Rows are points. To make a cloud, some directions were put in groups of two or more. Within a group, all points are equally far from the middle, so they leave a hole (a ring in 2 directions, a hollow ball in 3). The other directions are filled evenly. Then the cloud was stretched, turned, moved and blurred a little. Count the holes, and give their numbers of directions, smallest first.
(in the rows, 128 means zero)

Cloud (13 x 2):
[[113 183]
 [188 152]
 [ 78 125]
 [ 78 124]
 [192 135]
 [132 188]
 [ 94 169]
 [115 184]
 [189 149]
 [191 123]
 [145 188]
 [180  93]
 [101  78]]
Holes: 1 (2)

Cloud, 20 rows:
[[ 92  94 185]
 [ 93 101 183]
 [131  77  86]
 [100  89 222]
 [149  76 122]
 [106 124 108]
 [141  69 212]
 [192 193 175]
 [142 113  99]
 [110  64 176]
 [147 128 175]
 [ 53  62 113]
 [ 46 146 128]
 [105 132 171]
 [120  84 104]
 [174 140 137]
 [116 144 161]
 [ 89 159 182]
 [ 74 190 127]
 [ 63 107 144]]
Holes: 0

Cloud, 22 rows:
[[112 125  80]
 [123  63 150]
 [102  75 112]
 [149 132 224]
 [ 69 120 136]
 [199 123 151]
 [222 131 105]
 [ 62 130 147]
 [ 55  97 179]
 [122 139  83]
 [105  73 112]
 [157  53 118]
 [104  77 106]
 [197 142 141]
 [148 168 117]
 [141 171 125]
 [142  51  97]
 [144  73 173]
 [161 142 206]
 [132 120  54]
 [196 154 108]
 [188 154  78]]
Holes: 1 (2)

Cloud:
[[110  95 113]
 [ 58 166 145]
 [174 220 140]
 [142 158 118]
 [100 105  50]
 [176 143 165]
 [ 39 173 109]
 [ 99  77  31]
 [149 189 136]
 [162 146 145]
 [ 66  95 115]
 [ 83 136 175]
 [151 143 173]
 [170 143 195]
 [ 44 142 144]
 [112 109  66]
 [140  68 149]
 [175 109 133]
 [131 133 171]]
Holes: 0

Cloud:
[[144  88 144 200]
 [125  49  96  99]
 [101  83  67 172]
 [194 134 111 170]
 [137  93 130 208]
 [151 123 149  52]
 [ 98 106 163 196]
 [136 190  92 138]
 [132  90  80 193]
 [156  82  99  72]
 [148  63 174 143]
 [ 95 152 109  60]
 [ 65 160  80 134]
 [193 130 112 172]
 [160 106  78  86]
 [179  98 173  89]
 [141  92 132 206]
 [ 86 166  84  94]
 [ 70 147  90 183]
 [152 113 107  57]
 [179 151  82 142]
 [149  59 120  77]
 [167 109  66 124]
 [105  51  85 112]
 [155  76 167 172]
 [176 176 107 150]
 [157  95  84  79]
 [ 62 106 177 114]
 [ 72  55 126 105]]
Holes: 2 (2, 2)

Cloud:
[[105  99  66 140]
 [121 161  66 196]
 [112  79  79 175]
 [ 92 151 101 179]
 [ 90 146  89 117]
 [ 87  94  89 151]
 [175 101  81 105]
 [143  62 103  92]
 [ 62 121 112  92]
 [129 137 162 188]
 [131  70  85 101]
 [106 164  98 173]
 [181 115 153 193]
 [179 115 107  73]
 [143  58 130 101]
 [158 170 137 181]
 [125 173 125 180]
 [163  72 116 216]
 [ 84 125 106 198]
 [ 93 119 113 221]
 [131  81  77  88]
 [150  76  67 191]
 [167 108 163 161]
 [ 91 116 132 196]
 [145  70 127 198]
 [107  64  99  88]
 [206 120  63 187]
 [183 161  64 175]]
Holes: 1 (3)

Cloud, 52 rows:
[[ 88 135 182 101 178 125]
 [196 140 143 103  82 156]
 [109  84 150 154  95  68]
 [228 164 182 138 103  98]
 [128 157 181 111 184  98]
 [206 166  68 143 158  90]
 [ 58  83 139  59 117 169]
 [118 102 100 194 138 123]
 [ 92 109 148 100  19 146]
 [ 85  91 162  56 120 180]
 [150  80  81 106  86 118]
 [160 168 113 149 123 193]
 [172 130  55 127 134 141]
 [ 43  91  72  87 143 173]
 [156 109 105  56  96 153]
 [166 185 140  38 123  85]
 [ 69  80 147  80 167 102]
 [110  82 124  66  87 169]
 [156 127 128  54  55  79]
 [188 146  59 136 188 110]
 [153 173 167 182 143  61]
 [ 64 178  98 135 100 106]
 [141 100 183 157 218 161]
 [145 176  70 125 169 107]
 [ 86  72 165 108 188  92]
 [123 111 216 115 130 144]
 [108 138  92 136 213 110]
 [163 198 184 129  99 169]
 [ 55 145 113 130 101  90]
 [136  80 121  91  95 201]
 [204 119 119 183 103  65]
 [131  63  72  91 140  60]
 [134 127 202 146 178 157]
 [ 64 137 139 177  76  86]
 [ 77 140  96 119 159  88]
 [153  64  76 123 118  72]
 [117 172 134  70 176 109]
 [133 151  93  63  47  69]
 [ 86 127 142  85 149  68]
 [116  59 147 170 122 103]
 [157 149 136  73 221 144]
 [105  55 186 138 158 112]
 [209 111 122 181 155  72]
 [145  98 126 191  93 162]
 [116  51  88 163 129 172]
 [156 140 211 130 148 122]
 [179 136  77  94  91 150]
 [157  39 149 121 125 126]
 [139 110 100 189 110 167]
 [ 91 190 136 141 112  56]
 [ 47 114 160 176  65 106]
 [148 182 154 123 188  77]]
Holes: 1 (4)

Cloud:
[[ 97  68 133 204  73 113]
 [173 180  68  96 161 143]
 [177 187 113  73 185 118]
 [164  70 160 140 162 189]
 [142 199 153  83 160 118]
 [ 93 194 115  96 207 170]
 [168 196  91 188 145 160]
 [143  83 148  86 152  74]
 [ 80 110  92  90 152 128]
 [107  97 192 183 131 173]
 [152 132 119  70  86  70]
 [ 92 112  80  92 178 144]
 [113 216  93 116 180 129]
 [209 137 154 119 191 114]
 [112 205  97 140 115  76]
 [ 98 115 133  88 179 201]
 [ 66 134 145  84 153 125]
 [139 111  86  86  90 144]
 [170 164 169  90 129  63]
 [144 197  91 144  73 158]
 [185 189 142  85 189 147]
 [103 147 148 216 126 173]
 [111 208 100 131 129 181]
 [ 93  67 190 187  76 107]
 [120  96 101  89 105 210]
 [167  80 127 186 135  72]
 [182 104 106 189 151  80]
 [146 188 127 205 141 130]
 [104  84 168 176 193  75]
 [139 173 153 211 184 168]
 [ 64 121 122  91 125 147]
 [139 163 206 141 124 206]
 [ 85 135 188 105 115 169]
 [156 112 105  69 192 114]
 [112  95 139  82 206 124]
 [140 119  41 133 192 129]
 [161 166 142  76  94  87]
 [121 210 124  89 163 138]
 [ 60 120 112 184  73 139]
 [113  66 139 194 125  76]
 [150  82 144  93 121 184]
 [143 186 176  95 113 144]
 [ 87  84 200 122  86 144]
 [189 156 187 138 114 116]
 [ 93 198 128 103  76 104]
 [200 159 118 201 142 142]
 [ 97  90 200 175 111 138]
 [127 114  56 121 128  74]
 [134  86 108 198 213 140]
 [134 157 190 179 193 166]
 [175 146  49 155 171 116]
 [ 65 179  99 153 164  75]
 [116 212 101 120 145 177]
 [119 152 220 147  87 139]]
Holes: 2 (2, 2)

Cloud:
[[151 152 152 161 103 208 156 159]
 [ 50 190 147 161  87 169 167  58]
 [128 147 138 128 125 140 242 170]
 [144 103 181 182 128  81 188 177]
 [186 163 164 172 122  70 145 200]
 [ 99 121 148  57 161 131 147 113]
 [115 147 173 110 105 183 237  87]
 [ 63 181  78 160 208 161 168 132]
 [ 91 128 134 153 102 101 216  71]
 [ 67 170 219 153 149 184 118  99]
 [173 175 204 180 115  90 140  98]
 [163 125 141 165 197 129 220 117]
 [156 153  99 225 172 128  98 156]
 [183 169 193 126 185 103 151  88]
 [ 90 176 196 191 142  87 153  99]
 [146 180 183 212 121 101 138 100]
 [163 170 134 139  76 207 131  73]
 [132 194  95 116 155 114 132  39]
 [ 91 194 121 129  95  97 150  34]
 [114  82  67 163 156 109 124 119]
 [179 120 113 109 154 107 186  44]
 [162 170 116 100 162 203 170  94]
 [157 144 163 104 172 175 192 158]
 [155 166 183 150 208 170 124 125]
 [154 105 187 137 197 147 185 126]
 [113 180 186 177 134 175  86 137]
 [ 84 137 145 105 166 137  76 127]
 [124 198 102 167 173 200 179 144]
 [ 50 167 172 133 174 170 152 160]
 [188 135 175 188 105  97 164  87]
 [165 191 163 111 171 118 170 163]
 [ 92 139 153  88 129  71 138 140]
 [130 191 161 146 162 207 128 152]
 [103 189 104 157 177 195 135  61]
 [ 98 164  72 142 218 101 136 103]
 [109  86  76 174 170 162 156 124]
 [ 83  95 157 159 160 165 111  60]
 [ 87 134 168 134  67 164 193 119]
 [ 72 122 178 126 171 172  95 108]
 [152 163 168 172 219 163 132 117]
 [182 130 129 198 167 152 102 123]
 [ 80 172 208 165 179 173 120 111]
 [ 85 118 116 122 140 203 171 143]
 [197 113  86 186 153  98 122 138]
 [ 91 108 110 132 215 105 115  96]
 [ 86 110 146 198 126  67 141 148]
 [111  96 119  99 157 113 104 169]
 [ 95 188 184  89 181 114 137 111]
 [ 84 111 150 161 151 124  74 139]
 [192 149 131 145 204  82 123 184]
 [ 99 226 143 169 118 146 199 142]
 [134 188 102 165 166 208 158  94]
 [ 45 164  98 183 108 147 166 147]
 [ 73 136 189 139  96 118 180 158]
 [136 184 110 148 143  82 126  50]
 [138  85 142 153 195 158 141 200]
 [174 144  86 139 138  85 218 123]
 [ 81 181 123 113 171 177 104 139]
 [ 77 144 128 119 170  88 201  54]
 [ 82 212 142 182 126 171 163 179]
 [178 163 112 162 218  86 169 132]
 [ 65 138  98 102 182 170 166  49]
 [128 129 126  74 160 166 201 121]
 [133  70 123 168 145 102 100 170]
 [ 83 166 220 142 137  81 152  86]
 [ 61 179 127 113 136 207 116  69]
 [136 180 176 145 167  60 129  91]
 [ 70 159  84 115 134 165 109  71]
 [ 85 209 150 164 163 175 194  52]
 [ 71 220 151 165 113 162 187 120]
 [107 120 138 167 131 121 236  94]
 [157 189 152 164 142  76 161  58]
 [106 211 120 108 144  87 158 152]
 [182 172 169 147 103  90 158 179]
 [124 215 130 145 168 164 213  91]
 [ 55 208 175 117 105 145 198  67]
 [165 102  97 172 102 104 157  95]
 [100  93 120 133 223 110 167 115]
 [ 94 145 136 198 140 108  86 101]]
Holes: 3 (2, 2, 3)

Cloud, 75 rows:
[[125 158  74 222 102  79 133  89]
 [119 132  69 208 121 146  94 149]
 [230 148  97 100  98 155  98 168]
 [183 107  69 142  85  69 109 148]
 [121 146  53 177 117 158 113 113]
 [138 137  61 189  85 120 124 112]
 [ 83 102 172 164 130 183 157 207]
 [181 154 193 173 167 116 122 150]
 [118 200 111 195 199 151 137 155]
 [142 120  91 139 157  69 244 129]
 [169  79  99 106  21 112 134 129]
 [135 146 133 115  62 209 133  89]
 [132 127 117 123  76 126  55 203]
 [125 103  99 164  91 240 132 102]
 [111  57 120  55 130 158 125  96]
 [193 157 160  95 180 163 162 108]
 [ 81  88 122 123  85  89 156  67]
 [ 68 102  75 169  92 184 156 163]
 [ 52 145 184 132  75 142 106 147]
 [123 102  65 222 143 108 126 141]
 [215 164  72 192 136 108 113  88]
 [126 131 183 135 194 146 104 194]
 [170 172  42 176 172 124  99 142]
 [167 145 155 171 188 152 181 129]
 [108 125 179 150 158 199 123 134]
 [101 176 164  94 124 118 154  95]
 [211 155  92 170  87 139 112  63]
 [189 102 168  72  65 106 149 197]
 [113  86 150 151 191 106 148  86]
 [150 170  79 129  85 143 173 145]
 [ 93 154  51 154  97 119 128 122]
 [131  99  50 164 174 149 145  33]
 [151  45 116 166 108 101 156  70]
 [155 178 126 198 125 115  69 117]
 [200  43 175 164 116 117 113 102]
 [180 154 162  85 104  73 147 148]
 [109 108 125 220  92 206 149 149]
 [157 128 157 189 140  89  79  74]
 [133 159  63 141 188 147 156 161]
 [160 147 100 170 156 192 113 146]
 [115  94  84 161 127  47 109 142]
 [132 191 126 187 121 144  67  40]
 [203 136  89 142  55 145 112  99]
 [166  40 117 122 156 130 183 116]
 [162 119 153 108  76  49 188 114]
 [127 185 176 125 119  83 126 176]
 [197 164  72 180 124  89 110  57]
 [ 89  96 199 112 130 122  74 174]
 [ 72 123 170 125 100 159 175 172]
 [ 90 139  36 134 153 103 137  85]
 [129 133  35 107 146 159 156  48]
 [105 104  80 208  62 175 120 137]
 [ 88 145  75 115 119  83 178 178]
 [181 179  79 136  63 106 184 168]
 [133  63  72  88  93 110 124 156]
 [ 96 160 180 128 132  52 171 167]
 [189 169  65 212 108 104 176 153]
 [191  70 144 177 178 167 147  98]
 [153 129 149 136 178 148 208 116]
 [139 124 211 177 141 101 135 172]
 [140 154 181 169 126 137  58 104]
 [151 149  92 236 137  78 116 122]
 [119 125 109  87 134 161 193 106]
 [ 79  90 106 113 113 100 187 168]
 [166  91  68 113 149  99 191  50]
 [119  66 110 119 134 159 210  83]
 [170 153 118 191 149  59  56 134]
 [134  65 139 231 109 131 151  79]
 [ 94 153 187 126 183 153 119 105]
 [190 176 163 164 173 115 228 142]
 [170  62 116 167  89  71  89 148]
 [140 125 175 211 148 151 182 157]
 [146  94 150  69 163 179 157  90]
 [107  87 109 222 128 212 120  80]
 [150 173 178 168 153 117  61 168]]
Holes: 1 (4)

Cloud (72 x 8):
[[134 107 156 209 119  71 188 106]
 [ 71 138 142 127  85 128 148  16]
 [ 64 140 155 134  96 125 142  24]
 [ 95 126 196 195 126 215 111 179]
 [ 57 181 116 190 135 170 116 114]
 [129 127 162 214 138 218 144 192]
 [165 105 106 241 160 181 143 135]
 [126 207 118 141 131  95 102 168]
 [134 132  25 180 119 143 135  84]
 [ 67  75 156 151 160 178 127 126]
 [ 95 124 150 248 129 101 131 167]
 [162 163 132 105 132 212 117  70]
 [ 67 161  71 111 126 124  93 118]
 [110 189 129 158  42 136 107  94]
 [126 145 121  91 134 230 125  81]
 [107 184 160 159 190 143  85 119]
 [193  99  72 138 163  94 153 140]
 [ 50  98 132 212 142 136 158 137]
 [ 69 159 121 187 161  68 164 123]
 [114 164  97  87 179  94 181 177]
 [ 47 178 114 145  92 153 134 128]
 [ 66 124  84 112 129  55 121 125]
 [ 61 167 179 135 108 148 155 141]
 [129 160 103 185  98 183 199 165]
 [179  87  70 117 139 119 133 149]
 [110 164 101 189 156 200 175 108]
 [ 87  82 138  83 136  89  91 145]
 [135 187 105  75 137  33 126 110]
 [ 76  68 160 152 160 162 151 147]
 [130  92 176 183  96 106 190 100]
 [121  90 158 217  78 189 143  64]
 [ 66  85 203 140  77 135 115 115]
 [114 176  81 195 105 210 167  82]
 [ 56 133 125  71 108  82 111  72]
 [ 89 117 199 170 122 135 161 193]
 [150 175  81 141 129 132 217 136]
 [103 145 172 174  25 178 141  78]
 [ 91 121  82 191  90 178 166  31]
 [ 91 132 149 119  46  98 115 146]
 [129 152  74  78 181 152  89 138]
 [102 119 172  79 157  90 101  70]
 [149 155 148 194  74  82 172 144]
 [135  80  63 144 102 102 196 146]
 [ 75 173 145 165 105 140 164 175]
 [135 139 166  56  54 118  99 111]
 [ 95 143 149 233 147 121  95  76]
 [ 79  84 163 105 102 106  81 101]
 [ 56 122 129 194 151 174  84 102]
 [124 101 223 125 159 146  97 186]
 [162 168  90 195 150 115 116  59]
 [104  94  51 126 132 139 111 135]
 [134 107 121 132 159 190 139  60]
 [ 76 101 193 202 128 152  88  92]
 [150 129 101 121 132 112 141 234]
 [ 74  91 206 186 125 158  90 110]
 [ 94 197 108 166 157  73 150 146]
 [133 115 145 115 200  47 103 157]
 [112 169  63 143  67 168 194 102]
 [ 83 127 162  88  96 228 127 149]
 [ 79  97  79 171 104 194 159  62]
 [115 127 108  96 173  50  84 137]
 [148 198 164 164 120  84 155 144]
 [101 174  49 175 116 195 137 106]
 [121 165 132 154  91 106  92 185]
 [ 98 116 100  72 141 163 180  92]
 [146 109 179 153 153 201 159 196]
 [163 105 129 205 114 145 211 159]
 [152 134 110 220 123  82 105  99]
 [ 47 163 170 117 114 180 100  91]
 [167  98 100 175 103 174  97  93]
 [ 79 168 174 197 102 192 115 160]
 [153  95 118  80 133 148 108 208]]
Holes: 3 (2, 2, 4)

Cloud, 89 rows:
[[160 105 149 206 132 168 162  73  93]
 [ 79  83  67 132 119 163  54 122 127]
 [102 153  95  74 103 118 163 116 116]
 [166 139 122 141 150 127  35 139 149]
 [ 90  88 115  37 114 132 132 135 124]
 [186 154  93 117 186 141 160  95 148]
 [108 117 112  87 137  67  89  94 101]
 [183 131 159 227  89 152  95 157  64]
 [147 194 156  96 125 165 112  87 125]
 [116  27 124  87 242 145  94 129 154]
 [ 80  70 102  48 141 196 110  96 132]
 [159  86 162 125 160 114  46 125  68]
 [ 58 112  96 103 120 103  77 115 147]
 [168 141 163 190  37 123 193 141  63]
 [106  64  73  65 172 100 125 177 138]
 [182 149 100 151 161  94  75 110  60]
 [113 102 135 185 179 109 142  98 175]
 [145 173 110 140 203 122 104  94 178]
 [188 130 195  69 161 169 156 125 122]
 [ 77 120  51  88 202 117 131 104 128]
 [134  61 150  70 151 218 156  82 115]
 [102  79  86 127  67 222 116 123 147]
 [200 102 148 192  98 148 203 148 129]
 [133 195  89 123 173 120 101 152 121]
 [135 102 125 132 152 230 104 132 199]
 [136 137 189 138 107 131 137 183 168]
 [117  78 119  54 142 220 148 118 108]
 [170 114  99 111 164 205 118 131 186]
 [ 43  60 166 101 121 219 140 129 151]
 [141 153  91 186  68  54 144 142 147]
 [113 132 124 138 128 100 104  53 173]
 [ 87 125 125  84 137 191 162  39 192]
 [119 103 133  95 127 102  99  83 202]
 [108 142 131 156 210 201 152 115 187]
 [161  80  76 133 116 206 153 110  55]
 [ 94 158 159 106  91  99 149 124 184]
 [139 116 149  80 155 121 117  40 125]
 [143  56 169 108 165 118  96  73 112]
 [136  96 145 212  75  70 141  87 113]
 [ 82  40  91 140 201 114 138 126 112]
 [239 118 130 153 127 143 162 132  87]
 [ 97 132 130 118 184 102 156 139  68]
 [ 94 107 137 198 112 150  65 138  74]
 [ 99  87  19 150 163 124  85 119 131]
 [ 88 128  62 100 104 167 181  87 135]
 [119 145 172 149  71 107 181 105 167]
 [137  59 114  67 112 193 166  78 133]
 [ 37  78 120 122  93 149 162 131 162]
 [ 92  81 159 114 118 202 220 126 175]
 [139 107 166  47 140  74 137 129 141]
 [108  53  71 109 116 164 111  65 158]
 [178 111 157  68  87 120 137 116 133]
 [162  27 173 145  80 148 148  97 116]
 [144 105  93 102 124 240 134 109 154]
 [ 85  73 120 150 166 152  99 213 144]
 [170 124 123 106 204 117 187  95 131]
 [162  63 178 141  67  85 163 118 109]
 [193  59 122 168 132  93  79  88  74]
 [117  94  57  71 193 125 179 132 172]
 [202 115 123 151 183 158 148  99  89]
 [ 93  86  26 130  78 106 159 105 136]
 [131 109 172 143 140 229 196 110 143]
 [ 30  58 146 100 134 149 136 160 174]
 [128 117 118  92 161  61  65 115 166]
 [173 105 127 132 200  70  59 141  91]
 [102 130 136 150 195 119 128 199 106]
 [ 98  63  96  55 123 175 153  81 178]
 [ 88  46 169 114 147 233 126 145 180]
 [228  61 108 148 134 117 143 151 121]
 [153 141 172 162  61 124 166 165 149]
 [113  73 149 170 113 100 142  98 185]
 [133 182 139 167  43 135 172 132 120]
 [229 160 105 148 104 116 129 151  67]
 [163 105 192 187  67 172 149  80  86]
 [160  81 104 172 158  74  71 181  53]
 [128  59  77 172 165  93  81 163  48]
 [156 112  49 163 170 183 111 128 163]
 [166 114 159 118 194 187 166  81 101]
 [136 117  67 202 132 215 129 126 139]
 [198 159 113 153 123 115 116 111  37]
 [ 69  46 107 151 116 128 197 118 136]
 [136  97  78 200 110 216 136 171 138]
 [145 127  64  98 123 145 131 192 131]
 [ 86 115  81 179  91 149  63 114 100]
 [ 95  63 103 182  57 134  80 175 123]
 [102  39  94 173 116 159 130 189 157]
 [168 107  99 136 159  59  73  87 111]
 [175  55 143  92 212 155  91 137 148]
 [159   7  98 160 151 172 105 146  96]]
Holes: 3 (2, 2, 4)
